Rows are points. Each copy is the shape, with its points in the same order, turned, moved and blurred by noise. Some copies are also mirrored. Which?
In the rows, zero is written as 128.

Shape, 8 rows:
[[168 192]
 [163  94]
 [ 65 109]
 [142 124]
 [ 64 196]
 [147 124]
 [ 87 143]
 [ 77 116]]
Copy 1, 8 rows:
[[166 194]
 [172 104]
 [ 71 107]
 [146 127]
 [ 68 197]
 [154 126]
 [ 96 136]
 [ 80 113]]
Copy 1 is: only turned
Copy 2:
[[116 210]
 [180 135]
 [ 99  79]
 [143 145]
 [ 38 141]
 [149 148]
 [ 91 118]
 [101  92]]
Copy 2 is: only turned
Copy 3, 8 rows:
[[116  92]
 [163 162]
 [ 80 215]
 [132 156]
 [ 28 144]
 [137 152]
 [ 79 178]
 [ 92 206]]
Copy 3 is: mirrored

Shape, 7 rows:
[[111 148  89]
 [104 149 168]
 [ 53 102 142]
 [ 88 211  82]
 [117 154 177]
 [110 143 154]
 [225 125 134]]
Copy 1 (7 x 3):
[[130 130 179]
 [ 89 129  96]
 [ 86  47 142]
 [ 79 171 200]
 [ 97 127  90]
 [104 112 120]
 [211 162  98]]
Copy 1 is: mirrored
Copy 2 (7 x 3):
[[119 142 160]
 [189 153 120]
 [183  87 165]
 [135 203 202]
 [198 152 107]
 [176 143 124]
 [ 94 164  37]]
Copy 2 is: only turned

Shape:
[[ 46  65 164 142 161  54]
 [113 176 151  80 102  98]
 [140 100 127 172 124 167]
 [115  77 189 178 109  85]
 [188 102 136 108 105 162]
 [110 181 112  52 178 232]
 [127 199 110 110 193 163]
 [111 135  65  89 176 161]
 [115 104 205 132  92  76]
 [ 93  94 141 171  69 121]
 [106  69 162 159 112 102]
 [172 129 126 127  88  84]]
Copy 1 (12 x 6):
[[176  96 175  52 235  75]
 [140 107 130  91  89  75]
 [ 83 128 121 135 188 150]
 [ 86 115 130  54 216  81]
 [ 62 135 150 106 119 161]
 [178 188 165 198  83 153]
 [190 160  98 145 110 153]
 [180 109 156 154 130 179]
 [ 92 118 144  46 167  57]
 [ 79  81 134 117 196  79]
 [ 96 104 150  78 209 100]
 [ 84  82 110  63 121 130]]
Copy 1 is: mirrored
Copy 2:
[[192 103  77 203 145  52]
 [159 169 116  73 113  89]
 [106 129 148 164 164 159]
 [183 126 167 193 159  90]
 [154 158 147 115 162 195]
 [ 77 117  61  64  68 197]
 [ 77 179  73 117  73 150]
 [ 93 149  39 114 141 162]
 [205 132 164 146 139  81]
 [133 109 162 146 190  86]
 [171 113 141 177 171 103]
 [165 200 147 119 177 120]]
Copy 2 is: mirrored
Copy 3:
[[ 22  95 229 143 164 191]
 [ 76 114 112 202 127 113]
 [127 170 151  98 125 164]
 [ 39 170 193 123 101 155]
 [147 141 138 117  73 112]
 [177  67  66 114 196 104]
 [162 130 110 156 213 107]
 [184  87 139 147 178 155]
 [ 26 140 164 154  96 120]
 [ 63 156 139 137  93 197]
 [ 61 148 185 117 105 165]
 [114 157 162 193  79 131]]
Copy 3 is: only turned
Copy 4 (12 x 6):
[[182 199  83  63 116 138]
 [162  71 155  83 178 133]
 [116 132 114 169 110 137]
 [196 146  67 132 117  82]
 [ 85  71 102 153 140  91]
 [ 48 110 200 125 221 177]
 [102 131 233 130 156 150]
 [ 64 124 179  99 137 170]
 [195 115  84 102 158  89]
 [176 101  65 133 117 160]
 [161 147  59 124 119 119]
 [151  57 128 108  96 101]]
Copy 4 is: mirrored

Shape (12 x 8):
[[128  74 139  71 101 161 151  77]
 [172  38  91 111  88 204 149 204]
 [ 74 132 204 147 188  97 153  72]
 [ 70 120 135 173 165  89 147 124]
 [147  41 101  75  79 108 121 150]
 [183 118 102 118  76 125 171 108]
 [ 67 180 170 131 159 118 121 160]
 [131  94  45  91  69 173 124 137]
 [159 129 119 108 125 109 124  54]
 [103 171 112 174 230 119  84 122]
 [170 103 106  52 132 117 165 119]
 [115 171 176 173 172 104  67 112]]
Copy 1 (12 x 8):
[[159 107  88 167 133 164  83 205]
 [125 138 114  61  62 227 108 190]
 [109 132 103 178 159  24  70 123]
 [124 168 103 130 128  44 132 111]
 [126 161  56 132 125 207 142 184]
 [174  97  94  94 177 171 131 163]
 [104 117 131 168 108  78 127  63]
 [185 130 125 126  98 201 175 185]
 [146 113 118 163 205 127 136 177]
 [ 78 139 188 142 144  39 169 131]
 [121  77  70 137 145 154 148 197]
 [ 81 153 176 165 182  77 120  89]]
Copy 1 is: only turned
Copy 2 (12 x 8):
[[145 168 181  89  68 167 179 133]
 [175 127 144 187  22 199 178 230]
 [150 148  98  59 172 115  95  85]
 [ 95 123  94 106 143 104  91 134]
 [116 212 176 153  50 182 122 191]
 [143 143 159 164  28 123 152 104]
 [127 151 102 146 189  90 139 138]
 [ 73 127 188 171  62 157 183 183]
 [122 141 180 126  86 154 119  71]
 [121  67 135 155 210 134  76 117]
 [162 168 220 136  66 122 124 146]
 [124 127  99 166 187 154 105  89]]
Copy 2 is: mirrored
Copy 3, 12 rows:
[[160 123  61 131 153 197 157 163]
 [189 133  74 141 117 105  80 248]
 [101  97 128 144  38 197 143  63]
 [ 96  63 101 146  65 137  87  86]
 [168 149  45 174 178 134  87 163]
 [187 109  60  90 155 118 141 141]
 [121  62 193 159  91 132 100 104]
 [145  78  82 108 189 140 117 219]
 [121 133  78  98 158 166 169 119]
 [ 16  86 146 118  66 109 129 113]
 [168 109  55 165 143 118 182 159]
 [ 66 127 181 116  92 138 110  71]]
Copy 3 is: only turned
Copy 4, 12 rows:
[[142 184  68 163 160 149 187 110]
 [ 73 110  71 177  68 101 177 165]
 [198 211 140  92 209 185  98 159]
 [153 178 179 119 184 129  97 166]
 [ 83 107  95 162 176 112 204 132]
 [ 77 182  72 127 154  96 137  89]
 [138 161 189 104 147 204  87 130]
 [ 92 147 122 189 107  93 188  81]
 [151 184  99  94 183 116 158  73]
 [196 167 213  49 125 126 111 128]
 [ 83 187  95 100 157 139 204 115]
 [192 135 163  57 163 160  76 106]]
Copy 4 is: mirrored

Shape, 14 rows:
[[143 112 129 130 207 135 119 117 102]
 [138 112 117 137 108 130 154 110 106]
 [133 126 116 128 126 141 126 113 131]
 [123  97 127 129 122 139 125 140 146]
 [ 87 127 128 146 114 107 120 126 124]
 [112  99 139 141 105 125 155 111 131]
 [129 135 128 127 134 146 131 111 145]
 [143 132 126  76  97 126 176 137  98]
 [ 94 110  86 141 115 125 135 127 146]
 [142 112 127 124  98 116 123 125 148]
 [130 113 130 115 249 143 124 112 140]
 [144 132 131 144 120 154 140 166 148]
 [146 116 117 137 144 107 139 121 139]
 [132 105 127 115 117 142 125 128  93]]
Copy 1, 14 rows:
[[139 102  86 110 144 172 140 149 177]
 [163 137 112 139 119 128 144 140 111]
 [130 119 110 135 125 118 132 147 131]
 [110 129 121 145 145 116 166 148 126]
 [120 156 153 124 125 118 153 129 149]
 [154 139 126 144 142 107 162 115 119]
 [123 114 109 133 132 114 119 131 138]
 [154  96 141 116 121 141 138 115  65]
 [101 140 137 166 101 118 163 131 141]
 [125 136 135 149 152 115 129 150 106]
 [112  69  75 123 160 171 132 125 207]
 [ 93 141  86 122 127 126 140 137  94]
 [132 131 115 156 147 149 125 132 133]
 [153 117 131 111 122 132 158 160 116]]
Copy 1 is: only turned
Copy 2 (14 x 9):
[[124 132 168 100 142 125 112 184  78]
 [168 118 132 152 145 109 127 122 107]
 [140 142 138 136 133 109 143 131 127]
 [140 116 161 135 120 121 152 132 149]
 [134 111 115 140  89 108 151 124 116]
 [156 114 147 169 115 111 141 111 113]
 [134 155 138 134 124 114 136 136 124]
 [184 123 134 117 158 143 144  71 107]
 [155 119 138 128  93  78 131 128 147]
 [160 126 130 154 124 135 150 130 146]
 [113 161 197  83 117 136  94 192  88]
 [116 110 145 138 149 128 116 114 163]
 [157 124 135 132 114 132 111 148 125]
 [159 110 147 124 159 110 168 124 106]]
Copy 2 is: mirrored
Copy 3 (14 x 9):
[[178 115 125  74  98 172 145 110 121]
 [113 147 125 147 113 147 145 100 125]
 [122 121 107 129 114 142 128 117 123]
 [129 137 104 124 100 106 130 129 117]
 [132 122 154 150 113 115 113 139 126]
 [114 142 135 149 106 118 136 108  97]
 [122 111 107 120 124 138 128 121 110]
 [128 134  98 180 132 146 197 121 128]
 [137 127 116 152 110 102  99 103 136]
 [113 149 100 147 111 129 125 143 115]
 [211  89 102  59 108 162 133 103  92]
 [115 144 101 106 143 102 151 134 131]
 [148 150 111 123 126 149 121 121 111]
 [123 128 122 135  87 141 161 124 138]]
Copy 3 is: only turned
Copy 4 (14 x 9):
[[176 118 122  92 100 130  93 175 135]
 [110  98 122 142 153 144 118 144 145]
 [130 129 125 128 141 146 125 124 140]
 [108 142 123 126 135 121 115 124 114]
 [120 145 139 151 139 151 152 158 111]
 [ 99 116 125 158 138 147 118 132 115]
 [139 137 115 137 133 146 121 117 135]
 [ 98  83  90 147 139 105 164 135 155]
 [109 144 116 118 162 168 138 134 105]
 [111 121 143 135 149 121 140 102 122]
 [198 130 103  82  68 142  87 145 118]
 [121 159 102 139 162 103 114 122 134]
 [149 110 123 121 151 130 120 132 110]
 [ 99 120 129 121 132 124 128 152 153]]
Copy 4 is: mirrored

Shape, 14 rows:
[[172 140 160 125 164 107  91  76 144 144 186]
 [109 138 176 182 173 133  93 172  93  94 172]
 [148 179 173  97 135 133  94 137  74  91 141]
 [193 136  82 170 126 109 125 114 128 124 132]
 [177  88  82 184 158 173 121  68 135  73 111]
 [189 112 168 133 142 149 161  92 149 116 123]
 [163 142 169 114 154 176 169 145  80 154 103]
 [117 146  73 110 137  95  62  94 134 163  96]
 [149 116 141 102 125  94  86 117  98 166 150]
 [105 160 160 152 109  74 135 181 100 110 123]
 [182 192  79 122 144 124 143  86 130 118 203]
 [106 139 147 147  94  93  94  85 102 105 170]
 [151 111 167  93 195  95 158 147  87 157 102]
 [113 106  84 136 164 135  71 168 134 101 159]]
Copy 1 (14 x 11):
[[ 81 140 102 141 115 144 108 122 182  64 101]
 [106 192 149 171 198 143 134 102 132 101 169]
 [ 91 121 182 149 191  86 125 121 160 104 114]
 [150 101 115 119 130 161 141 178 166  95 150]
 [130 106 147 138 116 213 207 166 120 105 111]
 [ 94 103 170 113  96 185 124 114 157 107 128]
 [ 90  98 220 122 131 136  85 127 100  88 156]
 [157 118  85 114 109  72 151 152 103  75 107]
 [117  92 106 158 134  93 108 104 143  61 134]
 [151 141 149 143 164  81 109 108 157 148 198]
 [ 92 104  98 134 153 154  89 207 171 120  96]
 [ 91 117  91 170 141 100 163 114 158 132 150]
 [144 130 198 164  94 113  63 114 125  77 146]
 [167 148 102 153 190 150 142 114  96  94 106]]
Copy 1 is: mirrored
Copy 2, 14 rows:
[[161 133 156 113 132 192 101 103 172 153  50]
 [ 47 143 137 163 167 190  97 120 158 170 122]
 [110 142 188 135 202 151  71 129 162 116 116]
 [132 130 136 134 101 142  90  70 103 106  83]
 [119 169 120 144  86 171 165  57 141  58 108]
 [169 107 175 119 116 188 138  94 140 110 132]
 [149  64 132 137 187 159 114 118 143 100 166]
 [140 142 112 136 123 110  98 169 140  85  23]
 [163 129 140 151 174 170  94 143 116 133  51]
 [ 83 104 177 181 144 124  75 152 103 160 120]
 [164 146 147 103 136 105  84  36 165 147  78]
 [141 173 176 199 131 149  87 127 154 150  76]
 [123  38 152 137 194 161 148 133 119 122  86]
 [ 73 183  96 120 149 144 134 127 113 141  80]]
Copy 2 is: only turned
Copy 3:
[[137 147 106 172 108  52 105 140  53  97 152]
 [ 98  67 143 144 158  59  79 159 129 122 172]
 [148  83 110 151 110  89  79 181 126 103  99]
 [101 167 133 209 119 145 109 137 103 129 148]
 [144 114 155 189 134 190 132 105  60 134 193]
 [154 147 100 139 113 138 131 174  73 104 187]
 [132 126 133 117 135 134 149 205 130  52 134]
 [142 169 148 173 101  83 154  78 125 144  84]
 [111 131 112 178  92  54 157 150 109 109 111]
 [ 85 131 126 122 100  85  85 173 186 147 142]
 [ 90 168 106 179 116 130  51 132  44  89 104]
 [102 103  97 157  57  79  94 106 115 123 145]
 [124 150 175 120 104  79 160 223 107 107 133]
 [ 89 101 148 160 175  89 124 119  93 176 116]]
Copy 3 is: mirrored
Copy 4 (14 x 11):
[[147 136  80  62 103 166 129  85 142  67 113]
 [158 180  82 158  98 101 159 132 167  96 170]
 [110 162 115 135  70 154 129  74 171 136 165]
 [150 121 115 101  84 188 168 152 145 133  68]
 [156 131 118 157 144 249 159 169 159  88  80]
 [146 166 142  99 115 212 116 131 101  95 123]
 [ 97 139 134 137  81 180 133 136  73 126 180]
 [ 79  74 140  94 133 141 182 101 177 111  77]
 [130  95 108  66 104 143 142 100 159 125 151]
 [138 158 152 126  75  79 131 142 155 155 133]
 [157 113  66 126  71 185 130  71 119 127  54]
 [140 126 101 107 116 127  84 116 201 127 110]
 [139 105 176 107  67 141 155 117  92  89 185]
 [165 125 100 144 151 131 210 107 166 126 120]]
Copy 4 is: only turned
